Rows are points. Before rounding, the points of a table are all equally far from one centre. They may lie mostly on one side of it. Write the centre, to within rounding.
(in the rows, 128 means zero)

Points:
[[108 130 118]
 [118 186 156]
 [119 170 155]
 [115 165 156]
 [140 178 114]
 [119 212 140]
 [ 90 199 162]
 [ 72 194 162]
 [109 228 118]]
Centre: [ 87 179 113]

Points:
[[103  72  83  59 103 167]
 [139 139 148  50 137 162]
 [192 134 122  63 125 195]
 [155 132 121  36 143 165]
 [177 106  92  75  81 139]
 [ 82 123 172 137 159 196]
 [173  84 131  68 104 178]
 [142 165 174 111 123 168]
 [106  92 142  94 103 115]
 [138 134  72  37 151 204]
 [126  55 100  57 188 179]]
Centre: [136 117  88 132 154 165]

Points (17 x 11):
[[127 119  51 173 181 157 173 146  74  89 145]
 [110  68 103 144 201 167 203 112  37 112 102]
 [175  77 101 137 196 163 179 150 136 151 169]
 [142  92  54 116 210 129 147 120 119 159 116]
 [131  55  59 178 157 195 148 166  99 163 137]
 [118  58 103 114 193 227 194 135  99 167 131]
 [151 105 143 161 170 137 160 163 150 159 149]
 [130  83  53 151 214 160 195 119  77 138 168]
 [131 129  64 141 122 150 148 174  90 136 144]
 [112  32  87 189 191 134 145 159 100 147 132]
 [144  89  79 144 200 173 172 150  75 120 193]
 [125  39  81 155 159 135 194  98 149 177 113]
 [120  54  74 146 176 214 220 128  76 139 144]
 [131  93  77 138 116 165 183 176 117 137 179]
 [132 126  92 170 163 163 216  66 141 138 124]
 [156  53  61 162 176 154 184  76 100 173 124]
 [194 115 121 160 174 168 195 108 122 116 137]]
Centre: [114  85 107 143 159 164 161 115 106 128 131]

Points (22 x 18):
[[166  69 120 188  81 187 154 123 172  32 145 131 118 123  98 179 104 123]
 [121 143 158 116  94 189 154 138 118  89 101 109 191 165  61 167 179 152]
 [155 110 116 163  91 166 176 125 164 123 141 160 203 147  96 132 125  67]
 [150 127 118 140  84 176 190  90 119  83 187 157 145 158  41 157 233 151]
 [204 139 133 210  93 134 177 163 100  51 106 132 175 139 122 159 187  74]
 [179  79 181 152  91 148 170 145 163  43 185 152 191 158 102 123 159 133]
 [148  91 157 228  77 114 169 154 144  75 119 180 135  96 137 131  61 165]
 [150 133 121 184  94 183 191 163  99  64  82  73 172 144  99 161 179 106]
 [132  79 176 116 144 160 228 115 211 102 113 135 148 166  96 154 137 130]
 [184 119 128 195  84 188 161 166 158  36  97 135 192 203 121 183 154 132]
 [146 136  79 172  93 189 194  81 151  93 127 136 164 225 132 167 119 153]
 [ 96 179 109 132  72 175 201 131 163 113 113 134 146 148  81 208 129 165]
 [143 121 114 118  80 204 133 156 155  65 168 124 147 199 107 152 191 151]
 [186 129 106 155  64 224 119 154 163  42 147 143 170 119 130 155 142 163]
 [193 128 181 223  77 165 235 108 125 108 149 152 142 155 137 132 120 108]
 [165 160  81 224  99 156 203 149 143  83 182 103 144 184  81 172 152 208]
 [103 169 161 150  82 196 205 139  97  70 127 104 102 164  87 144 216 162]
 [173 136 165 128  75 137 204 160 207  94 132  88 140 198 109 132 145 143]
 [204  93 179 127 103 178 231 104  90 107 119  89 147 162 114 147 144 143]
 [160 129  83 180 119 192 128 159  97 112 181 132 148 166  58 172 141 127]
 [127 141 130 210  29 156 217 111 132  64  58 117 179 150  89 136 171 165]
 [157 129 155 176  86 240 161 119 168  79  90 109 155 151 119 173 170 125]]
Centre: [173 126 114 161 118 150 190 145 136  87 102 177 118 140  97 123 157 172]

Points (28 x 24):
[[130 155  43 129  79 126 174 125 122 179  81 142  57 166 125  82 142  69
  122  73 126 112 209 148]
 [119 118 119 109  88 129 165 124  80 177  67  83 112 165  97  86 228  80
  103  87 110 130 205 136]
 [101 117 103 115 109 129 166 119 126 204  89 153  74 147  98  92 213  84
   89  65 103 125 201 156]
 [161 138  73  97  73 174 165 123 106 186  77 138  92 178 127  82 175  67
  109  99  96  96 210 136]
 [157 126 108 138  66 140 152 126 166 186  74 140  72 210  92  91 160  84
  117  97 129  88 233 134]
 [139  80  93  94  81 163 127 127  91 200 102 100  77 172  93  95 187  73
   80  79 126  80 210 165]
 [184 142  81 125  74 146 179 130 109 146  64 114  83 164 142  78 187 121
  105  54  97  85 189 150]
 [170  83  91 138  78 124 189 149 131 171  86 127  90 222 104  82 151 111
  132  73  77  98 223 128]
 [133 160  91 122  69 144 134 110 147 198 125 102  73 174 105 100 197  45
  126  99 119  99 213 106]
 [172 133  80 117  93 140 154 128 120 221  74  99  93 135 122 134 212  82
  100  63 120  75 206 105]
 [174  99  76 147  62 125 139  76 154 198  69 123 105 131 155  77 184  89
   66  54 116  95 176 120]
 [141 158  95  89  60 140 177 111 145 207  84 146 107 176 128  93 164 127
  129  94 105  79 218 170]
 [154 114  57 138  33 126 137 107 117 207  99 108  85 174 146  98 181  84
   93  81 125  79 223 140]
 [190 107  54 120 108 139 144  96  71 186  83  95 129 159  78 103 116 115
   78  36  98  99 188 115]
 [149 134  77 140   9 122 153 117 122 188  98 138 111 167 116 107 196  98
  159 130 125  87 222 153]
 [182 111  68  80  74 123 150 123 118 214  97 128  88 182 114  71 186  90
  108  97 116 115 190 173]
 [163 134  87 103  57 113 170 107 115 200  97 132  92 181 128  65 181  64
  110 100 121  77 217 157]
 [136  94  77 101  62 120 164 144 100 181  84 126  44 184  79  71 197 102
  107  87 129 103 206 137]
 [153 161  95 111  66 144 136 129 136 170  70 148 111 168 108 100 162 120
  148  67 112  64 208 170]
 [138 141  57 114  66 104 154 107 107 191  66 167  96 164 110 107 173  93
  110 101 137  62 232 127]
 [189 149  90 129  45 128 142 111 120 196 108 126  82 182 106  79 187 105
  110  83 125 108 193 182]
 [148 126  90 105  55 166 161  92  76 184 100 144 101 186  94  79 168 119
  131  79 149 109 238 110]
 [117 127  86 115  60 149 173 113  65 208  94 134  91 175 119  91 209  97
  115  79 151 113 194 129]
 [127 145  86 157  43 187 158 132 138 181 100 116  41 170 135  88 178 123
   86 113 135 106 204 152]
 [104 127 101 114  36 117 144  71  67 196  69 121 101 170 116  89 201 104
  107  82 135 116 167 132]
 [184 132  40 115  90 176 198 122 129 178  65 141  77 161  86 115 169 100
  117  76 111  91 195 110]
 [170 122  74  84  97 141 159 137 116 223 128 123 103 149 136  74 178  74
  130 103 121 102 233 164]
 [197 105  45 131  58 138 179  92  99 196  86 123  61 170  95  81 168  89
  115  96 114  94 219 109]]
Centre: [140  92 113 129  95 121 163 109 127 152 125 107 105 124 114 126 130 121
 115 124 128 107 165 119]

Points (28 x 24):
[[ 51 109 119 144 116  27 144 188  75 148 164  76 202 191  95 191 123 137
   71 169 117 136 105 153]
 [ 61  89 130 177 100  82 132 182 101 200 174  64 186 170 111 174 151 165
   84 147 161 112 100 102]
 [ 73  93 120 159  82  72 110 173  92 200 156  53 171 157  93 178 122 161
   69 170 158 142 118 137]
 [ 57 133 128 160  90  76 113 149  90 168 131  35 188 184 124 185 164 162
  107 147  98 111  84 139]
 [ 85  97 136 162  99  65 127 152  59 199 156  69 174 202 110 190 114 155
   58 149 139 104 150 138]
 [  8 135 113 200 117  59 112 182  68 165 139  82 190 202  82 175 142 132
  102 170 124 130 137 164]
 [106  93 144 155  86  72 147 185  64 157 178  71 192 197  97 144 127 154
   59 142 123  95 100 148]
 [ 47 110 149 163 100  44 169 178  84 180 184  65 186 130  92 138 125 133
   73 160 128 110 133 137]
 [ 69 102 116 149  98  42 141 176  87 153 168  55 200 165 102 178 141 169
   68 137 130 125 112 166]
 [ 64 131 118 184  80  59  99 177  65 150 181  74 197 179 105 180 122 136
   87 122 151 119 151 144]
 [ 72 139 165 187 137  68 140 208 136 173 154  83 138 144 119 172 149 169
   45 161 130 112 135 149]
 [ 63 100 136 151 106  67 163 180 109 186 175  67 184 160  82 182 131 164
   84 150 139 169 116 128]
 [ 57 105 143 175 112  57 150 185 103 166 164  73 146 197 110 190  91 171
   81 162 156 117 106 149]
 [ 35 113 149 148 122  59 127 142  92 110 184  69 207 135 102 161 126 149
   96 169 150 146 145 119]
 [ 57 101 119 146 121  60 111 199  90 141 188  97 176 162 112 154 124 170
  107  93 152  95  67 126]
 [ 16 119 140 166 109  94 138 152  70 129 163  46 165 153  86 146 131 120
   94 155 115 126 122  76]
 [ 75 101 128 174 140  54 117 166  84 171 225  75 190 192 107 170 139 168
  106 151  95 126 121 150]
 [ 49 106 181 158 113  49 140 192  56 192 167  87 159 150 156 195 145 136
  105 146  97 138  93 163]
 [ 15  92 121 119  98  83 143 158  67 135 167  86 235 175 116 169 119 152
  104 161 102 123 105 117]
 [ 31 123  96 170 130  87 131 170 105 150 209  64 187 174 104 113 109 133
   84 154 128  79 103 138]
 [ 29 130 140 169 111  28 169 199  85 165 151 101 208 177 106 162 125 164
   75 164 108 106 102 165]
 [ 63  89 138 171 110  43 142 204 100 147 176  79 182 198 118 175 112 122
   94 191 129 111  84 143]
 [ 58 137 114 172 137  65 133 180  64 146 158  66 208 193  96 184 113 156
   61 152 141 122 115 132]
 [ 30 107 166 165 102  62 124 198  70 184 194  59 157 190 105 153 125 142
  100 137 117 131 110 134]
 [ 34 107 106 168 151  59 147 185 121 175 191  63 207 186 123 153 143 135
   87 169 118 114 109 122]
 [ 52 107  90 169 111  71 138 145  72 168 149  50 193 142 101 142 146 184
   49 172 126 111  96 158]
 [ 62 124 134 171  92  81 149 189 100 145 184  63 200 174  99 144 110 150
   71 161 142 108  94  97]
 [ 78 123 143 145  71  42 117 165  80 117 201  69 182 141 101 170 138 145
  105 161 132 112 128 161]]
Centre: [ 69 120 120 153 116  90 123 147  92 154 142 145 149 164 128 137 144 134
  94 155 115 131 118 137]

Points (28 x 24):
[[121 102 100 131 177  87  57  98  69 150 119 113  85 164 147 107 150 178
  121  83 150 161 225 129]
 [110 185  93 140 162 120  80  76  95 190 116 125  73 142 126 128 187 174
  105  90 161 131 172 212]
 [ 68 142  98 125 105 157  51 153  89 178 137 102  88 137 119  82 170 176
  123  97 151 150 203 165]
 [153 151  80  88 164 144  59  91 140 153 103 106  37 120 152 121 143 177
  104  68 175 115 181 184]
 [147 135  53 168 123 144  40 115  80 202 116  80  75 125 142 106 161 144
  155  64 154 131 185 188]
 [128 194 134 127 174 104  70 145 136 185 118 115 105 123 127 107 192 221
  144  68 175 146 171 198]
 [155 135  91 117 136 132  72 139 101 208 136 122  59 120 128 104 131 187
  134  81 237 133 198 190]
 [102 135 149 150 159 149  49  93  85 182 160 104  96 120  88 121 166 153
  148  80 162  98 137 203]
 [144 183  68 119 147  97 105  99  92 193 134 118  46 128 145  85 156 192
  132  67 191 131 182 191]
 [173 178 102 165 137 123  32 109  99 207 126 134  66 119 140 103 174 165
  131  63 168 152 187 153]
 [119 203 106 113 159 139  45 109 105 201 126  92  75 140  84 108 201 159
  139  83 192 167 178 136]
 [150 198 112 167 170 130 104  85 101 193  75 135 118 123 132  59 135 200
  131  48 225 123 197 191]
 [117 174  85 105 181 130  93  86  98 230  72 135  89 123  79 104 136 161
  118 101 214 135 176 168]
 [136 195  89 122 164 164  68  75 102 182 126 102  54 153 146 126 152 162
   85 103 207 146 204 163]
 [117 144  77 129 149 133  48 154 116 176 136 101  83 120 165  73 182 175
  145  75 172 153 186 167]
 [124 178  85 140 162 130  58 114 121 225 130 121  92 115 145 125 184 133
  166  95 206 158 190 134]
 [153 185 132 108 104 105  96 109  30 168 188 121  85 146  84 102 139 185
  110  53 182 122 223 179]
 [119 159 116 131 124 108  59 109  91 208 104  85  56 160 132 111 142 205
   98  73 201 160 213 157]
 [113 213  99 153 159 125  53 133 127 200 117 112  52 130 125 109 124 178
  166 105 178 143 140 162]
 [116 208  62 118 152 161  51  98 115 183 151 109  69 118 112 114 160 168
  163  48 187  93 232 135]
 [152 234  98 161 113 134  67  69 114 146  86  95  72 125 130 111 180 198
  139 106 190 101 180 170]
 [ 91 203  86 145 154 143  93 107  59 164 140 115  33  88 116 124 138 181
  178  87 215 136 188 174]
 [ 98 155  82 121 117 162  89  81 147 189 166 115  85 144 137 152 167 169
  102  55 207 156 196 170]
 [141 180 123 126 107 146  73  69  97 165 114 119  24 165  83 129 175 167
  123  93 173 100 200 170]
 [164 174 104 138 167 137  67 122 137 201 149 126  65 116 140 119 123 155
  117  83 157 145 152 219]
 [132 131 105 178 150 169  53  84  98 194 123 155 100 138  73 113 148 177
  159  83 229 144 183 136]
 [119 173 149 122 160 108  63 128 105 220 109 160  93 168 120  89 134 158
  132  81 202 143 201 162]
 [153 192 101 147 159 122  66  90  63 198 128 108  92  98 102  77 130 182
  147 103 218 142 172 197]]
Centre: [146 165 119 137 137 145 131 129  95 142 106  92 125 120 109 141 123 155
 136  65 162 124 182 130]

Points, 31 rows:
[[ 79 137 154 161  78  95 101 166 218 171 121 122  88 143 158 134  87 150
  188 137 180 145 132 106]
 [ 63 173 157 193 112 133  73 161 221 156 152 121 130 134 169 118  70 170
  179 185 137 147 157  81]
 [ 86 126 113 149 103 112 103 145 247 182 150  85 124 151 174 122 123 167
  196 204 144 164 147  61]
 [ 90 117 103 164  93 127  83 141 191 187 105 106 120 128 148 123 113 109
  206 175 125 109 147  61]
 [ 99 133 141 189 126 150 129 130 219 177 125 104 106 178 132 132  99 165
  164 200 129 116 106  90]
 [ 88 146 118 165  93 120 103 165 208 182 123 105 105 134 158 132  87 157
  201 200 184 158 167  81]
 [120 158 137 168 119 131  89 160 243 170 128 131 112 144 158  62  71 136
  190 161 153 122 150 114]
 [129 149 115 159  74 147  89 114 224 182 115  83 128 133 159  99  74 153
  209 179 139 111 109  85]
 [101 163 144 180  85 103  87 161 187 191 123 108 103  97 133 120  89 158
  166 177 183 115 142 111]
 [ 79 128 139 145  84 114  93 136 195 168 131  83  92 123 111 130  94 174
  175 186 137 127 149  71]
 [107 112 151 148 119 106 115 121 232 176 112 101 112 150 132  88  82 142
  194 177 168 135 139  97]
 [ 72 180 150 177 109 101  93 133 185 227 119 118 122 133 171 127 101 154
  178 172 153 125 111  75]
 [102 172 168 147 112  97 102 173 224 139 110  80 144  90 139 102 105 147
  205 167 189 144 146  70]
 [ 69 159 154 162 100 123 107 145 247 174 122 102 112  99 151 119  82 139
  200 167 141 143 148  54]
 [101 149 160 150  98 115  91 148 235 209 123  76 112 129 137 139  85 152
  204 169 140 160 152  76]
 [ 98 152 146 186  93 117  73 169 226 163 125 118  99 112 136 118 118 149
  201 189 139 150 127  43]
 [104 129 172 167 108  93 126 166 204 180 126 131  67 123 144  99  67 143
  154 164 149 145 155  77]
 [109 161 149 170  67 106 122 172 233 171 118 106 117 183 176 129 116 119
  206 172 158 176 128  88]
 [108 166 160 171  93 130 107 159 203 169 125  68  82 140 145 102  99 137
  186 195 140 125 155  53]
 [ 67 133 139 195 112 101 118 176 221 141 133 137  96 116 133 112  77 104
  201 163 155 161 130 117]
 [141 128 141 160  90 137  87 183 241 198 124  94 104 135 155 126 105 130
  192 154 159 115 121  48]
 [ 91 164 140 153  78 128  97 147 248 187 122  93 130 124 141 119  70 133
  195 168 182 141 137  85]
 [125 116 139 151 113 120  70 155 221 172 127  94  78 139 134 142  93 167
  200 174 160 154 155  96]
 [112 153 143 173  80 137  86 159 249 196 136  94 120 141 169 136 112 134
  183 196 172 154 154  95]
 [ 98 170 114 186 115 114 115 172 231 169 123  96  92 146 174 113  95 166
  175 193 124 125 132  72]
 [ 92 158 137 139  82 125 107 164 216 151 136 117 110 156 196 103 104 132
  185 193 167 108 140 125]
 [110 147 167 196 110 110 126 135 209 183 134 101 101 131 140 102 100  99
  176 174 150 100 162  83]
 [124 156 149 151 101  98  91 179 235 169 114 101 115 131 180 127  66 132
  227 164 162 155 102  78]
 [ 80 171 164 151  85 122  63 157 203 201 127 108 111 113 184 101 106 151
  199 157 163 132 141  68]
 [ 86 151 134 153 130 140  98 128 219 171 139 100  80 151 144 100 129 200
  199 169 153 137 149  99]
 [ 99 176 140 157  85 129 108 173 206 193 126 103  92 166 157 108  87 142
  169 189 154 112 130  68]]
Centre: [131 145 129 150 122 147 125 149 163 152 168 106 148 116 160 115 113 134
 159 135 137 179 112  90]
